Every row gives one point. Examples show where two turns around zero, p and q, send a point. Write where each new point lands after one turn and then the other. Backwards means that the second turn is done in reverse. Each puzzle has new turns, and all numbers are rounded.
(in the rows, 128 means zero)

Turn p:
[117  96] => [123  94]
[100 115] => [103 110]
[166 173] => [157 179]
Turn q:
[106 159] => [116 164]
[176  95] => [165  83]
[102 131] => [104 138]
Where do these land?
q, then p: [ 92 171] => [ 96 174]
q, then p: [182  97] => [179  92]
p, then q backwards: [115 126] => [117 120]
p, then q: [123 118] => [122 118]

Turn p:
[137  99] => [113 101]
[102 102] => [ 91 129]
[145 183] => [179 154]
Turn q:
[ 99 124] => [111 105]
[190 143] => [161 183]
[104 126] => [113 109]
[157 151] => [132 165]
[90 96] => [124  78]
Where do these land?
p, then q: [121 109] => [121 109]
p, then q: [123 110] => [123 110]
q, then p: [ 80 147] => [ 80 147]
p, then q: [188 145] => [188 145]

Turn p:
[128  71 122] => [ 82  94 124]
[158 172 153] => [180 133 155]
[121 157 154] => [146 154 152]
[105 111  84] => [102 131  82]
Turn q:
[183 165  89] => [136 204 117]
[102  82 136] => [135  79 108]
[120 173 111] => [ 92 158 141]
[127  96 142] => [149 101 120]
[109 124 162] => [129  98 153]
Where do these land?
q, then p: [122 119 167] => [115 103 157]
q, then p: [128 151 123] => [133 150 135]
q, then p backwards: [ 96 136  60] => [78 93 83]
q, then p: [166 107 162] => [156  85 148]

Turn p:
[124 144 153 159] => [126 122 142 168]
[ 87  87 142  84] => [126  95 165  73]
[ 97 170 103 135] => [ 73 129 114 140]
[172 106  74 140] => [158 139  62 116]
[178 112 172 141] => [187 147 148 153]
[109 149 124 109] => [ 98 136 137 118]
Turn q:
[166 111 120 111] => [169 118 145 135]
[100 122 165 178] => [ 80 154 117 168]
[129 123  92  85] => [149  90 137  93]
[147 166 125 148] => [143 162 100 120]
[136 129 123  59] => [150 109 172  83]
[ 90 118 143 187] => [ 77 136  97 168]
Where do these land?
q, then p: [147 141 157 112] => [123 155 152 145]
q, then p: [121 127 157  70] => [137 138 191 120]
q, then p backwards: [114 145 129 115] => [120 128 119 105]
q, then p: [ 58 158 163 114] => [ 66 106 173 100]
p, then q: [163 135  90 170] => [154 109  70 129]
p, then q: [161  82 110 169] => [188 104 108 153]
p, then q: [132 107  89 147] => [151  88 112 126]

Turn p:
[144 146 189 126  99 109] => [178 122 174 108 110 115]
[149 156 117 163 131 153] => [139 147 137 176 139 143]
[ 85 161 112 116 129  46] => [ 82 168 152  97  98  66]
[146 156 109 126  99 169] => [157 158 108 154 113 159]
[121  56 108 113 150  73] => [ 92  84  92  94 151  71]
[147 145 134 118 144 151] => [142 144 133 127 150 153]
[110 157 117 120 147 168] => [109 154 131 134 130 176]
[122  48 138 141 125 155] => [126  49  97 132 134 141]
Turn q:
[ 99 129 153 133  82  97] => [123 147 175 134  91 105]
[160 168 147  95 133 140] => [159 170 125 119 158 150]
[ 75 121 137 109 108  36] => [ 94 156 167  82  85  59]
[177  94 112 173 156 131] => [160  72  88 146 141 108]
[101 131 137 150 151 177] => [ 93 116 126 168 155 152]
[147  88 106 113 144 162] => [133  81 114 109 143 161]
[137 165 104 123 123 154] => [132 153 100 139 123 162]
Where do these land?
p, then q backwards: [119 166 185 185 138 195] => [122 113 174 130  65 207]
p, then q: [168 185 122 152 161 100] => [131 175 111 157 169  81]
p, then q: [ 96 101 100 145  91 126] => [119 108 136 132  68 126]
q, then p: [146  74 142 115 136 139] => [136  87 115 100 160 132]
q, then p backwards: [ 93  89 130 103 112  88] => [ 84 127 162 116 129  84]
p, then q backwards: [137 110  96 119  99 108] => [141 139 100 151 141  97]
p, then q: [122 130 157  95 114 151] => [151 126 139 115 137 170]
q, then p: [144 168  92 109 175 116] => [ 93 187  95 127 138 131]

Turn p:
[124  93 129 111 131 133 122  85] => [ 94 132 115 137 102 145 118  97]
[105 144 136 116  77  78 131  64] => [102 144 177 156  83 115 180  94]
[138 121  84 153 138 115  77 141] => [118 155  81 131 124  89 131 162]
[136  87 126 103 110 150 210 143] => [139  52 123  90 123 169 139  96]
[132 189 124 147 140 140 113 136] => [149 168 146 129 152 134 136 169]
[162 109 176 182 158 163  89 142] => [153 133  88 193 161 140  77 145]
[198 141 104 137 143  96 142 125] => [180 135 107 123  73 132 135 157]
[ 82 158 127 136 131  91 122 136] => [134 158 156 117 148  86 148 113]
[ 70 170 174 102  77 137 106 148] => [ 91 117 211 144 175 104 132 135]
[116  98 148  76 133 133 159 139] => [116  88 148  97 121 138  97  95]
[145 100  82 147 170 172 136 150] => [134 127  57  94 148 154 114 145]
Turn q:
[120 126 140 129 201 122 102 157] => [152  99  99 142 161 180 102 140]
[ 93 104 100 118 119 133 150 201] => [ 78  68 138 175 127 134 142 127]
[134 143  81 116 137 130 120 152] => [124  94  98 128 104 139 152 125]
[114 158 126  88 114 110 137 149] => [ 95 139  97 151 121 125 149 151]
[123  98 133 118  75 188 143  90] => [106 159 201 101 113 126 161 111]
[126  76 142 152  73 125  85 150] => [ 80  98 168  86 136 103  88 135]
[113 170 134 170 109  92 136  46] => [160 188 103 104 154  65 132  87]
[125 131 152 141  97 155 118 103] => [113 163 153 102 128 126 119 108]
[145  93 123 101 190 115 108 151] => [161  83 121 132 143 167 122 175]
[154 160 155 160 138  83 158  49] => [198 194 111 126 137  75 114 118]
[161 149 123 116 154 156 152 161] => [140 123 121 161  83 167 127 129]
Where do these land?
q, then p: [153 134  89  96 101 109 109  63] => [152  92 172  74  84 122 139 135]
q, then p backwards: [ 98 186 114 115 176 105 113 188] => [154  60 118 178 126 183 118 114]
q, then p: [100 125 149 109 156 131 106 158] => [117 139  97 112 170 139 107 131]
p, then q: [148 141 133 152 149 153 129 173] => [147  89 114 125 104 161 112 144]
q, then p backwards: [119 115 124 169  66  76 117 104] => [ 80 110 116 108 137  80  94 178]
q, then p: [143  87  73 124 142 144 162  56] => [187  79 152 137  72 168 117 110]
q, then p: [134 136 166 199 132  94 114 102] => [120 188 127 144  78 102 100 155]
p, then q: [118 106 129 110  79 184 137 102] => [113 118 180 144 170 152 147  93]
p, then q: [136 105 148  96 131 147 126 177] => [122  93 139  98 155 147 116 163]
q, then p: [131 145 154 110 148 139 167 157] => [141 133 111 157 170 136 153 149]
